Each wall is flat, endless, passes through zero and stands at right angles to its row. A trip goes straight from one point to another. List the walls that it crosses, first one first.
In the rows, 128 means zero.

Walls:
(1): [124 101]
(2): [ 99 101]
(3): [135 108]
(4): [ 98 125]
(5): [116 138]
(6): [112 128]
(7): [249 113]
(8): [129 146]
(9): [171  96]
(10): [161 162]
(11): [109 141]
Trips:
[ 98 155] to [116 171] => 10, 2
[173 115] to [172  64] => 10, 2
[186 155] to [149  91] => 3, 8, 1, 10, 2

Walls:
(1): [164 111 104 163 144 148 120 135 160 120 144 146]
(2): [136 140 136 142  76 159  85 156 126 155 102  98]
(3): [110  99 146 108  84 112 136 127 106  98 131 113]
(4): [117 136 169  71 128 113  76 111  79 103 171 111]
(5): [121 138 131 118 134  66 188  84 152  73 142 127]
(6): [156 133 144 152 164 135  79 137 100 122 128 129]
Trips:
[103 172 136 104 162 135 133 100  92 143 145 156] to [122 112 132 111 144 182 178 132 131 138  76 134] => 6, 5, 4
[ 95 168 182  86 114 124  73 105 146 157 172  95] to [162  73  66 192  61 167 153 133 124 134  38 188] => 6, 4, 1, 3
[136 138 128  60 123 174  66 128 147  97 140 139] to [109 183 102  98 134 127 128  95 107 180 165  89] => 1, 3, 6
[130 101  58 114 131 118  61 153  65  99 115 147] to [166 184  81  74 118 142 150 136 107 140  92 128] => 1, 3, 6, 4
[145 150 166  49 118 122 112 121 142  67 188 127] to [208  79 151 113 133  72 136 103 175 134  91 146] => 1, 4, 3

Walls:
(1): [108 128 149 137 116 122 140 141 161 166 151 164 109 144 160 130 157 173
 168 124 189 141 121 194 133 110  91  83 166  65 138 141 101 140 117 133
  99 164 200  89  80 110  96 104 111  91 131 127]
(2): [169  83 141  71 113  91 123 144 102 120 147  88  95 120 146  81 101 135
 170 141 128 107  96 125 125 104  77 135 103  97 125 183 146  88 197 139
 101 115  86  93 143 164  72 164 179 135 182 115]
(3): [105 109 169 165 206 172 143 144 147 116 106 133 140 135 125 157 130 123
 108 132  98 137 131 115 159 112  76 129 139 106 155 180 172 177 132 154
 186 120 117 168 178 117 136 160 163  96 122 207]
(4): [ 92 124 115 144 172 149 188 127  83 133 175  72 146  91  99  88  84 162
 135  98 115  87  85 146 113 192 105 101  90  50 133 201 134 137  59 106
 131 146 170 112 101  93 165 127  73 105 149 124]
(5): [203 134 127 187 141 127 165 134 142 133 177 119  66 151 123 121  85 128
 121 117 124 119 136 166 127 154 143 123 126  96 108 149 181 190  80 156
 164 176 141 189 119 166 177  99 109 125 117 153]
(6): [130 145 110 102 100 131 114 155 154 149 132 123 132 148 110 181  84 171
 151  95 172 131  90 131 135 170 122 122 100 128 178 143 108 131 131  95
  94 122 130 151  98 155  76 135 116 116 109 132]
(7): [105 118 156  48 161 127  90  87  81 143 186  77 160  84 134 111 145 132
 129  74 163  51 102 162  59 123 122 162 136 126  85 160 157 174 103  93
 114 138  72 151 108  49 148 123 133  73 209  88]
Trips:
[125 105 207 142 136 163 165 133 123 113 142  92  96 140 137  96 124  82
 170 149 101 166  79  93 138  82 179 108  93 115  75  68 150 101 139 141
 129 145 105 137 107 170 163 145  86  98 115 149] to [142  87  85 213 166 176 172 160 120 125 135 138 108 146  69 112 101 196
 121 124 108 111 176 136 130 162 114 157  93 163 158  93 173 128 179 126
 122 132 133  69 112 109 152 141 123 121 144 106] => 4, 2
[135 152 103 143 118 115  80 105 106 105 137 183 134  96 118  62 117 196
  60 162 152 113  89 149 100  92 114  78 109 132 132 116 131 182 177 156
 110 121 140 151 172  95 112 146 162 156 118 157] to [ 90 244 177 163 112 162  98 112 137 141 145  80 154 118  66 133  96  63
 150 169 106 157 129 158  77 115 101 155 109 132 144 130  94 178 162 128
 119 112  95  75 138 109 180  52 189 135 142 194] => 1, 2
[107 125 170 151 149 123 149  54  50 233 138  69  70  84 110 119  86 118
 150  71 140 175  87 140 137 132 183 151 149 162 130 169 124 107 151 126
 124 159 120 139  85 173 132 109  58  88 157 134] to [121 147 184 188  92 163 107 127  77  81 119 165  96  48 127 102 157 115
 120  91  67  95 154 109 175 165 109 140 150  94 140 178 182 157 112 127
 131 118  64 167 136 103  86 130 106 123 153 106] => 1, 6, 3

Walls:
(1): [102  88  84  92  91 139  95 102 115 131 109 148 159  82 113 124 109 192
 155 121 133 131  81 126 133 101 179 166 117  59  95 166 122 111 134  99
 171 162 113 129 157  75 148 148  93  90 144 112]
(2): [162  46 113  99 101 119 118 135 182 129 119  71 206 159 105 116 191  57
 151 140 175  95 158 127 108 150 165 150 101 121 165 134 159  75 158 204
 106 120 131 128  90 131 140 197  75  92 134 177]
(3): [150 110 120 188  97 105 138 144 139 130 121 101  56 151  74 126 129 140
  84 108 133  90 102 148 159 130  89 115 140 175 164 110  98 105 163 115
  76 100 147 174 143 107  92 147 133 144  88  73]
(4): [134 135  34 160 113 135  97 154  83  67 162 151 174 140 154  98  82 117
 102  73 153 112 176 147  85 150 118  58 129 112 169 160 131 108 131 107
 148 134  88  81 146 133  87 131 158 106 118 185]
(5): [ 69 157 137 114 156 146 154 157 168 115 129 201 141 183 118 155 107  67
 110 111 128  99 163 180 110 164 156 132 109 111 138 102  79 144 104 109
 169 129  99  67 112 151 125  90 103 169 116 124]
(6): [116 136 153 140 155  85 145 129 163 138 187 107 177 102  90  80  91  93
 209 125 223 153 174 136 118  97 127 116 141 125 117 121 114 121 121 115
  72 114 178 174 114 153 175  87 110 151 133 127]
(7): [204  98 160  43 116 153 153 116 105 186 204 145 143 148 156 156 112 143
  69  94 102 132 174 124 120 115 169 126  73 136 164  71 103  85 120 112
 149 188  43 126 121  87 112 143 173  74 147 195]
(8): [111 105  92 131 136 178  73 117  46 138 117 143 165 143 124  86 170  95
 131 177 170 174 172 205  79  92 132 112 210  87  97 115 147  98 149 174
 126  81 125 149 116 154 105 123 110 134 116 177]
Trips:
[181 152  43 175 122 129  84 111 117 162  98  95  65 152 168  77  64 123
 130 131  84 151 183 173  92 164 134 121  95 116 134 239 178 120 230 140
 157 126  65 131  95 137 111 159 165  97  63  75] to [113 130 117  99 178 108 145 117 159  90  49 165 159 111 147 123 185 121
 183 108  77 142  83 105 166  79 115 106 127 113 105  72 168 147  83 108
 193  96 106  93 108 113 149 105  75 101  91 144] => 2, 3, 5, 4, 8
[153 122 146 199 104 143 132  85 120 150 164 169 108 113  68 122 133 119
 166 187 158 123 137 114  99 152 127  93 139 125 105  80  87 153  79 100
 152 153 147 146 176  79 174 102  56 123 111 104] to [ 98 154 115 176 179 120 143 121 106 152 115 100 151  75 114 120 193 106
  86 167 164  77 118 127  76 108 189 115 186 185 145 133 136 122 169 156
 104 119 136  99 116  89 129 118 138 139 171 165] => 5, 1, 2, 4
[ 69  98 154  89  54 147 114 121 116 126  89 119 129  98 130 137  93 144
 135 102 102 127 106  80 141 124 125 112 112 155 179  93 161 129 140 172
 101 113 140  69 149 151 120 131 183 101 139  96] to [147 155 136 163 119  89 104 148 138 157 190 115 116 107 153 134  98 149
 162 153  94 147 134 148 119  69 149 102 145  77  92  89 149 167  40  75
 155 155 111  93  89 106 163 130 105 156 154 117] => 3, 6, 5

Walls:
(1): [ 74  91  76 147 123 156 156  94 132 127 157 117 137 148 199  99 141  79
  63 112 174 199  87 126 102 144 154 150 117 175  69 117  69 148 160 141
 123 112 101 186  44 138 107 144 102  98  90 116]
(2): [138 146 160 138 151 164 128 156 161 143 136 113 159 113 145 106 147 147
 157  96 124 169 148 125 150 102 125 120 142 143 164 124 149 132 123  95
 105 169  95 114  97  87 184 150 136 184 142 180]
(3): [171 135 137 125  92  99 101 101 131  96 102 164 120 141 159 145 136 167
 140 115 164 107 183 109 176  53 124 134  94 114 132  98 173 136 195 168
 160 146 178 138 163 122 112  84 110  94 151  70]
(4): [186 130  63 116 173 115  95 138  99 148 114 120 150 154 163 118 132 153
 158 159  72 172 110 156 129 187 145 124 103 134 106 144  88 135 101 150
 130 133 128 138 118 112 144 132 112  75 107 153]
(5): [ 82 169 116 111 145 127 157  93 201  68 108 160  73  79 132  90 131 169
 108 103 189  65 153  83 139 135  90 157  56  89 155 110 165  55 134 146
 135  84  67 124 152  93 182 171 157 130 170 120]
(6): [141 123 115 154 140 136  99 117 119 160 125 117 123 141 137 143 116  91
 118 118  89 113 155 127 135  98  84 129  89  82 196 104 138 139 117 111
 128  94 125 100 151 103 114 109 146  55 131 114]
Trips:
[125 164 169  86 170 186 112 100 186 180 127 145 131 132 122  78 101  87
 130 108 185 107 180 160 143 194 160 181 129 175 211 100 215  90 103 139
  99 111 208 153 136 150 155 181  91  93 161 124] to [ 73 136 141 165 127 159 151  98 119 121 119 116 114 185 148 168 164  96
 130 126 121 109  98 101  86 143 111 148 127 149 150  95 103  97 104 144
 182 133 112 140 124 128 142 129  87  70 198  59] => 1, 2
[115 202  80  70 112 157 119 198 142  80 110 173 152 133 143  67 133 133
 210 122  51  71 110 174 178 102 134 134 104  66 196 194 164 102 132 104
 159 101 143 148 116 146 168  70  91  65 116  97] to [116  79 163 145 113 144 146 140 139 116 101 174 126  61 140 163 129 186
 221 136 147  84 112  69  88 138  94 122 118 165 105 109 142 108 134 118
 178  89 113 111 121  82 117 127 136 144  99  76] => 4, 6
[ 55 177 138 170 180 110 114 164 150 113 128 111 190 179 101  84  69 147
 176 165  77 136 147 142 118 180 133 133 131 148 126 106 117 112 131  73
  58 123 188 110  99  78 126 110 106 125  97 148] to [151 132 151 116 124 118  93 158 101 103 136 132  91 148 148 131 112 119
 144 139 149 114 161 138 155  69 149 132 127 145 120  99 187 156 161  88
 136 148 123 122 125 140 165  72 140 152 124 119] => 6, 3, 4
[142 109 152 163 170 143 157 115  72 145 137 133 134 104  99 147 161 102
 196 121 171  85 163 149 200 171 147 126 174 122 120 159  79 135  69 139
 106  87 133 185 122 192 138 105 149 143 100 123] to [ 64 127 118 108 142 151  99 181 154 143  91 118  94 138 113 125 108 122
 181 100 152 182 170 112 137 151 140 130 186  93 127 186 159 159 184 194
 109 122  69 161 149 127 126 114 127 153 134 171] => 2, 4, 5
[113 142 113 138 121 148 102 139 160 189 145 118 109 119 140 127 173 106
  48 102 129 111 131 173 164 133 145 175 117 102 179  71 147 108  74 143
  81 128  63 125 116 140 178 134  85 102 117 184] to [137  95 172 152 137 109  73  99 141 178 119 156 164 108 139  84 179 107
 117 147 132 116 152 118 138 111 117 108  86 232 115 128 122 101  97  98
 134  77 151 162 139 117 177 118 161 110 112 173] => none
[131 134  83 141 116 133 183 103 161 137  79 131 124 200 156 124 113 184
  77 180 156 146 174 165 125 186 175  84 130 143 100 159 144 103 135 120
 110 145 102 122 167 133  71 124 196 100 122 107] to [144 134 105  70 139 127 180 169 146  89 136 129 187 104 125 137 189 167
 148 161 153 142 171  82 131 143 174  56  69  92 135 150 124 117  45 111
 127 135 179 155 130 176 124  79 153 101 138  84] => 1

Walls:
(1): [176 128 158  59 106 106 145 121 133 125  90 158 122  83 137  84 111 133
 116 128 122 150  62 106 111 146 129 169 100 136  91 115 114 164  74 113
 109 166 173  50  98 169 106 110 164 127 109 181]
(2): [134 131 145 104  57 133 114 180 141  89 107 182 113 118 104 168  78 160
 111  61  84 165 126 131 160 102 107 157 141 151 159 150  91 155 129 129
 152  89 140 158  99 147 167 116 121 105 139 103]
(3): [122 157  78 145 169 110 174 163 123 100 174 128  96 113 108 148 120 111
 104 126 158 112 114 102 164 145  87 144 141 105 121  28 144 147 123 152
 183 130 173 114 141  69 152 130 155 119 127 115]
(4): [ 46  88 111 164  58 173 129  66 129 116 152 134 124  94 151 152 130 122
 138 134 116  93 168 117 202 150 136 131 118 101 151 104 130 148 129  90
  74 134 153 104 113 103 115  97 156  90 132 107]
(5): [136 124 104 108 128 125 115  98 148 166 154 151  53 188 139  76 123  79
 171 207 124 131 113 182 104 127 124 150  67 190 143 154 120 112 102 146
 124 140 140  90 186 138 111 167 121  88 198  80]
(6): [ 65 118 127 138 104 113 157 129 178 103 213 101 148 110 108 131 107  91
 114 155 170 132 148 114 103 175 151 127 129  54 115 151 186 129  94  69
 127 168 157  90 133 165 120 139 176 199 145 117]
(7): [176 173  94 133 137 136 111  69 126 122 173  85 128 181  96 135 118 117
  93 170  70 118 103  98  88 112 124 188 154  90 145 151 108 103 164 164
 142 103 185 137 138  87  97  63 158 136  95 100]
(8): [140 131 177  78 128 132 129 163  91  96 102 146  65 143 100 143 102 146
 177 117  51 128 111 148 110  93  63 124 119 118  81 162 122  68 157 106
 164 118  85 114 168 159 124 145  81 135  95 104]
(9): [127 105 172 113 116 148 119 200 187 125 151 116 121 154 125 190 165 131
  69 180 119 125  72 148  77 142 131 134 190  88 167  68 130 119 132  96
 196 100 119 178 115 151 144 209 156  65 129 165]
Trips:
[151 167 159 129 164 150 123 120 137 173 163  90  99 116 132 110 116 128
 103  81  96 173 156 138 126  80 172 109 115 152 156 111 148 115  66 217
 168 118 152 140 137 179  91 110  83  99 137 111] to [118 187 122 134 153 144 221 151 136 161 135 112 203 107 140 116 159 172
 102 134 128 111 105 218 119 114 105 105 160 115 189 101 129 185 107 158
 101 132 139 137  90 153 150 126 141 165 148 142] => 3, 9, 5, 7, 2, 1, 6
[136  73 130 115  90 115  95 113 168 151 174  94 120 136 133 143 185  93
 152 132 116  98 127 138 124 166 102 152 109  96 136 213 166  64 125  98
 121 145 175 126 136 158 147 127 149 105 110 107] to [ 86 132 123 142 118 181 107 159 114 166 120 199 199 126 114 146 128 110
 168 213 119 111 123  97 103 152  85 119 104 131 103  98 148  97 110 138
 156 153 135  99 150 176 103  91 120 110  84  85] => 1, 3
[141 129 139 111 103 182 143 159 126 168 114  97 158 147 145 140 125 117
 123 190 119 148  94  81 144 103 192 136 140 154 146  96 145  83 158 121
 126  67  67 147 152 141 132 196 104 117 100 182] to [153 161 137 163 154 120 145 152  94 105  78 157 110  86 170 136 124 146
  91 135 123 119  35 149 102 162 152  84 171 201 142 155 153  51  96 155
 188  75 131 184  94  80 173 144 107 176 136 163] => 2, 3
[175 151 119  88 137 108 187 167 113 131 160 132 118  96  65  79 121 134
 152 141 169 150 169 126  66 104 102 152  95 136 178  87 138 134 132 138
  91  78 161 156 150 176 107  75 161 124 126 107] to [124 151  83 171 112 111 146 136 131 162 130  96 147 189  84  80 104 135
 128 121 107 121  74 113 143 164 179  83 122 111 118 155 162  56 136 127
 138 131  92  61 160 120  91 172 140 126 167 170] => 2, 8, 3, 1

Walls:
(1): [135 153  92 181  26  65 185 143 125 160 159 134 110 130 154 122  98  83
 158  60 130  94 123 133 211 127 100 182  91 119 113  96 103 180  87 101
 108 115  46 176 113 122 104 151 137  73 119 124]
(2): [199 152 130 120 123  87 140  77 138  81  72 138 109 119 101 167 161 145
  90 153 115 145  78 116 101 159 146 137 157 143  91 136 146 179 100 115
  63 173 104  93 116 117 177 202  94  99  78 125]
(3): [134 135 140  95 101 145 136  98  98 134 137 130 107 110  76  78 124 106
 136  97 151 118 160 140 111  95 225 129 145 110 163 109 133 180 129 141
 135 169  99 126 135 154 124 151  85 104 144 181]
(4): [124 123 167 130 155 123 106  92 142 135 122 121 105 132 154 126 150 137
 106 148  86 109 150 153 105  88 142 144 135 199 123 106 136 157 150 168
 158 150  60  95 181 143  81 200  84 151  61 111]
(5): [130  97 142 116 133 127 103 168 192 158 154 153 187 165 122 171 158 130
 146 126 111 181 186 101 189 165 168 107  87  98 157 143 139  92 167 120
 155 115 148  97 106  77 143 111 103 133 139 109]
(6): [174 107 131 150 116 154 124 141  96 137 124 141 134 146 162 139 171 105
 146 103 138  92 118 150 156 105  63 107 116 115 122 156 146 138 110 131
  80 148 115 187 131  86 124  83 133 133 148 132]
(7): [143 112 167  94 152 182 171 188 123 132  90  92  93 122  81 119 140  45
 131 141 136  75  60 116 148 120 119 172 110 176 120 153 163 124 134 105
 128 113 129 121  83 161 141 137 102 126 162 180]
(8): [157 161 140  99 127 137 127 146 194  97 119 152 138  88  97 145  88 112
 179 119 153 162 134 127 124 155 110 150 142 128 135  75 135  91 119  87
 178 134 109 118 115 126 117 129 123 138 146 123]
(9): [ 90 129 103 113 150 136 120 139 113 119  76 133 192 107 183 118 189 131
 121 152  89 139  83 119 122 148 118  69  82 101 119 158 134 179 128 151
 121  93 175 156 123 100 162 131 162 165 113 121]
(10): [ 43 166  85 153 104 136 124 162 130 156 131 119 168 162 146 148 122  84
 152 143 143 120  85 109 105 100 161 138 106 134 121 115  73 124 152 116
  87  98 166 127 190 150 129 113 136 100 118 124]
(11): [147  30 140 104 180 108 144 137 122 196 130 135 118 148 176  80 158 156
 104  72 128 133 107 166 179 147 115 110 134  84  85 162 133 125 105  78
 101  90  74 131 155  95  83 109 161  87 111 139]
(12): [101 123 149  73 157 158 148 124 135 134  95  75  96 113 145 115 113 126
 141 156 141 151 126 196 173 116  83 152 192 135  90 122 119 117 113 128
 107 126 112 101  93 150 109 187 123 152 107  76]
Trips:
[130 156 169 163 164 113 110 118 106 145 126 140 100 151  84  93 118 138
 122 111 137  79 115 163 144 140  68 130 154 119 108 104 180 114 190  94
  82  86 155 140 132 113 124 104 107 165  95  90] to [179 144  74 119 128 122 149 133  78 143 152  72 110 120  92 136 129 133
 113 133 135 107 170  89 150 137 164  90 124 101 136 180 142 175  91  60
 100 158 151 135 108 131 157 131  55 111 144 109] => 4, 2, 1, 3, 12, 5, 11
[108 145 127 159 139 107  99 134  68 169 185 105 164 107 135 196 125 106
 124 117 127 148 151 171 127  55 116  75  98 179  95  97 150  87  47  87
 138 110 101 126 110 172 122 122  94 167 143  85] to [157 128  85 129 110  49 118  58  58 143 166 127 110 135 127 155 116 109
 180 110  77 105 146 123 162 159 126 115 118 134 173 117 152 157 120 108
 110 149 108 134 113 128 131 179  97 121 160 171] => 8, 10, 3, 12, 2

Walls:
(1): [149  93 105 133 111 121  87 135 136 150  98 121 167 146 128 154 105 121
 161 125  83 107 149 112 160 132 153 123  65 130 105  70 220 122 125 183
  84 164  86 126 144 173 204 153  69  97  77 119]
(2): [146 141 130 147  73 117 134 113 106 145 156 108 141 128 155  98 135 122
 106 145 187 115  79 110  82 206 152 108 148 156 138 100  63 144 131 125
  92 153 153 120 143 202 119 126 164 126 173 115]
(3): [ 90 138  93 190 149 107 136 129  90  84 161 162 130  96 101  88  83 105
 177 138 162 161 184 109 117 181  70 115 110 177 100 123 134 182 142 131
 104 108  90 130 133 142 150  81 134 157 171  62]
(4): [179 111 106 104 152  93 102 144 164 120 114 139 109 129 164 170  74  99
  64 150  90 122  93  98 131 127 130 139 144 157 120 123 129 117 103 118
 158 134 122  90 135  82 112 140 104 113 111  81]
(5): [171 117 128 176 165 102 124 107  85 153  89 167 142 139 113  73 128 144
 152  89 136  83 121 125 105 151 107  76  64  84  79  99 193 163 132 115
 138 146 139 174 154 174 120 102 149 120 101  75]
(6): [132 112 129 159 141 129 140 153 158 148  84 147 122 103 140 107 160 134
 146 140 159 124 192 101 138 112 168 135 131 111 162  73 121 112 127  91
  54 122 133 144 104 122 106 113 163 124 132 100]
(7): [142 149 152 157  99 110 129 125 151  80 132  53 112 114 148 143 113  98
 159 171 127 145 165 140 176  96 117 151 168 185 155  97 116  67  92 120
 111 127 144 131 139 182 113  85 120  93  84  96]
(8): [138 185 141 132 123 144  68  69 159 130 178  88 182 116 118 104  57 107
 143 112 133 133 126 173 163 192 109 105 130 159  88 107 128 151 141 118
 159 133 151 121 153 179 103 109  91  92 133 145]
(9): [ 90 111 142 140 171  76 153  76 179  70 122  68 119 173 145 205  61 151
 173 178  83  84 137 127  99 122 167 101  96 101  80 125 148 140  82 101
 128  61  89 112  55  61 146 122 101 116 163 120]
(10): [115 114 167 108  75  79 139  69 128  87 138 149  83 130 165  72  79 129
 150 152 150 150 127 190 139 144 231 126 144 192 113 153 148 163 112 135
  44 100 196 106 159 130  82 108 133 158 129 104]
Trips:
[ 84 193  93 115 193 151 145 122 134 125 130 117 107 132 140 129 162 107
 161  69  86 110 117 165 122 100 120 165 125  88 102 143 134 117 165  97
 120 160 111 139 140 118 132 105 145 147 153 146] to [168 178 162 193 196  99  95 180 107  99 179 138 121 143 131 116 134  99
  65  72 166 152 124 165 103  92 134 111  74 120  92 124 142 141 179 185
 116 201  96 149 166 101 125 111 139 127 142 151] => 9, 3, 8, 1
[ 91 160 140 114 139 153 103 107 155 177  46 150 132  80 180 133 161  95
 121 125  73  99 125 203  99 154 178 113  57  88 144 150  62  86 148  74
 150 140 113 112  84 106 140 122  87 125 114 123] to [160 103 154 163 173  89 140 114 117  74 126 154 119  93 115 123 125 115
 147  92  84 103 108 187  74 143 107 167 137  94 128  91 133  92 161 108
 160 149 105  34  97 108 146 130  85 179 146 131] => 5, 6, 3

Walls:
(1): [110  83 152 131 122  98  85 113 114 147  81  94 102 167 172 125 136 137
 103 113 164 137 164 126 139  93 141 150 174 115 150 152  90 115 129 114
 134 116 139 122 120 129 118 136 154 118 122 128]
(2): [ 96 126 167 178 113 135 154 111 110   7 145 158 111 176 180 156 136 117
 171 143 112  83 103  89 157 142 127 108 128 127 174 111 116 184 105 140
 162 116  94 127 128 119 133 169 124 122  82 113]
(3): [163 167  99 135 125 150 120 147 142 137 168 103 137 105  91  97 148 109
 135 130 135 122 149 168 141 127 124 127 108 139 120 132 156 103 152 150
 175 155 132 157 133 116 106 128 132 164 115 105]
(4): [116  80 135 157 169 128 169 103 152 115 148 134 172 151 105 130 129 145
 113  99  91 136 130 147 184 129  94 104 140 168 125 117 120 115 109 149
 161  51 129 159 118 124 151 114  89 175  92 124]
(5): [147 117 126 152 163 142 159 144 146 107 120 120 108 131 124 131 197 187
 100 119 139 146  78  83 162 122 148 124 101 188 177 134  95  99 154 108
 148 109 120 117  79  89  99 115 192 142 129  81]
(6): [167 112  92 159 134 185 155 123 149 136 168 162 169 111 153  85 153 130
 108 111 161  92 149 157 195 122 115  89 136 139 140 136 135 116 112  61
 155 132 105 125  38 126 121 164 217 168 122 136]
(7): [115 134 132 175 223 167  79 135 153 137  70 123 138 152  51 176  98 107
  93 128 102 119 130  72 166 144 128 127  99 131 127 128 133 151 152 104
 136 138 174 144 151 152  95 160 116 106 157 117]
Trips:
[112 138 153 116  97 154 134 180  74 135  99 108 113 134 178  77  96 111
 115 106 122 107 133 151 117  94 138 139 142  90  74 163 159 175 101 112
 116 144 219 157  92 139 139 147 143  90 139 102] to [128  77 136 117 124 127  80 135 139 100 134 174  94 111 127 112 130 119
 110 114  75 128 115 136 148 120 124 143 119 212 153 115 126 157 169 153
 162 119 120  90 143 137 106 101 115 152 108  82] => 6, 2, 7, 3, 5, 4, 1
[107 154  80 169  95 127 152 155 136  75 180 169 154 148 109 146 127 145
 139  88 106 113 134  99 175 140 122  69 175 113 109 117 148 105  67 104
 132 120 111 104 132 109 126  94 137 108 135 123] to [ 89 132  90 122  99 122 119 106 169 134 165 137  86 138 138 105 142 137
 148 105 120 124  75 148 121 111 122 152 115 113 162 134  98 155 163 116
 145  97 101 134  33 143 144 148 139 122 132 116] => 1
[122 112 134 148  86 155 114 199 179 101 122 111 140  95 129 116 135 142
 166 119 118 123 152 151 107 162  80 113  87 148 156 134 131 131  81  92
  91 135 151 133 148 118 153 118 205 122 140 177] to [127 128 100 162 166  95 108 123 120 169 144  69  98  72 110 161 161 110
 166 120  96 133 100 169 153 116  76  99 154 165 129 154 115 124 104  69
 124  92 130 161 172  81  92 126 184 113 140 132] => 7, 4, 1
[173 150 140  88 140 119 110 152 164 134 149 112 120 143 105 129 134 133
 117 134 126  75 135 118 140 131 111 144 130 104 121 106 162 116 109 159
 133  87  91  90 120 114  94  70 130 167  78  90] to [100 133 116 127 143 107 129  95 138  84  85  96  98 141 115 155 167 127
 120 125 146 148 157 139 113 164 121 104  40  96 111 113  91 110 140 133
 138 111 150 137 117 107 137 156 104 160 126 129] => 6, 2, 7, 1
[129  73 103 144 121 113 151 104 122 128 152 142 148 189 118 144 115 131
 112 118  89 167 171 127 129 125 154 126 138 123 136 102 104  88 141 152
 115 127 104 129 118 128 117  91 166 133 101 100] to [129 155 133  83  92  96 118 139 148 141 175 170 139 121 102 150 104 118
  97 134 161 118 133 115 137 111 109 132 117 148  91 107 189 132 151 117
 104 119 135 154 100 108 136 126 142 153 170 157] => 2, 3, 1, 5, 4

Walls:
(1): [170  78 137 140 190 171 175  83 135 128 128 136 186 144 134 165 131 183
 110 159 145  97 163  89 184 125  91 133  82 115  81 169  81  95 127 125
  84  90 108 103 125 160  65 171 129 136 143  85]
(2): [106 122 150 190 140 135 122 157 169  79  99 127 129 174 146 128  80  60
 128  78 104 153 134  95 104 136 172 177  65 138 144 160 109 138  96 152
 124 155  94 147 165  99 113 131 172 121 121  57]
(3): [120 108  85 186 121 118 100 125  95  80 151 112 123 130 105 109  93  44
  99 141 133 132  93 132 107 160 105  60 176 101 111 167 117 145 118  89
  72 101 126 180 116 120 149 172 134 161 188 158]
(4): [111 135 136 174 158  77  98 173 144 123 108 132 140 157 134 105 181 103
  81 127 171 131 145 120  99 196  81 126 125  81 150  58 140  93  85 114
  58 126 101 137  92 181 125 159 148 151  66  97]
(5): [105 128  83 136 119 156 124 143 116 139 185 133 135 163  88 189 143  92
 147  77 107 187 125 143 216 154  62 132 171 184 187 141  94 159  92 129
 117 125 133 148 136 117 113 146 179 173 131 185]
(6): [134 116 157 128 144 110 181 158 132 151 122 159 159 138  97  87 132 160
 145 110  89 160 154 180 187 176 118 133 132 145  87 164 239 115 107 128
 132 135 100 137  95 116 133  90 188 136 136 155]
(7): [126 108 174 183 138 121  38 156 113 106 129 145  94 115 180 117  89  93
 112 142  88 101  70 136 139 149 137 108 117 147  98 117 100  98  54 150
 123 106 115 157 130 159 140  87 126 138 126 113]
Trips:
[111 119 121 124 130 135 113 107 116 140 133  62  96  93  77  56  84 201
 139  80 121 123  95 164 149  94  69 130 132 161 136 116 130 104  85  84
  86  53 155  91 161 188 103 106 109 121 170 114] to [128 123 126 131 113 161 130 118 127 128 114  87 113 135 164  70 113 101
 136 200 121 134 126 166  61 142  77 115  68 109  88  84 108 162 159 158
 142 159 120 167 108  89  99  85 142 196  60 118] => 5, 6, 4, 1, 2
[ 76 116 145  35 103  78 171 123 159 161 100  97  77 153 108 170 146 146
  89 100 123 121 142 115 112 141 119 146 144 207 170 112 127 123 166 130
 155 165  98 156 136 146 123 154 106 137 153 106] to [108 115 185 110 155 185 202 135 184 167  98 127  92 127 137  82 117 155
 159 153 191 167 127 183 106 146  56 147 155 109 122 140 125  66 115  71
 148 145  91  40 165 105 136 106 159 128 115 147] => 6, 5, 4, 1
[195 150 124  59 172 131 116 127 152  95 178 101 111 147 137 148  91 122
 110 136 174 162 102 129 136 175 108 159 153 129 140 131 186  82 140 109
 173 169 132 145  83 129 149  41 119 150 181 173] to [110 114 128 119 161 110 122 174 146 132  77  91 103  86  83 131 137 118
 130  96 129  87 181  74 162 152 164 136 168 130 140  51  72 131  84 132
 143 186 140  40 132 128 166 107 126  89  90  89] => 3, 4, 5, 6, 7, 2
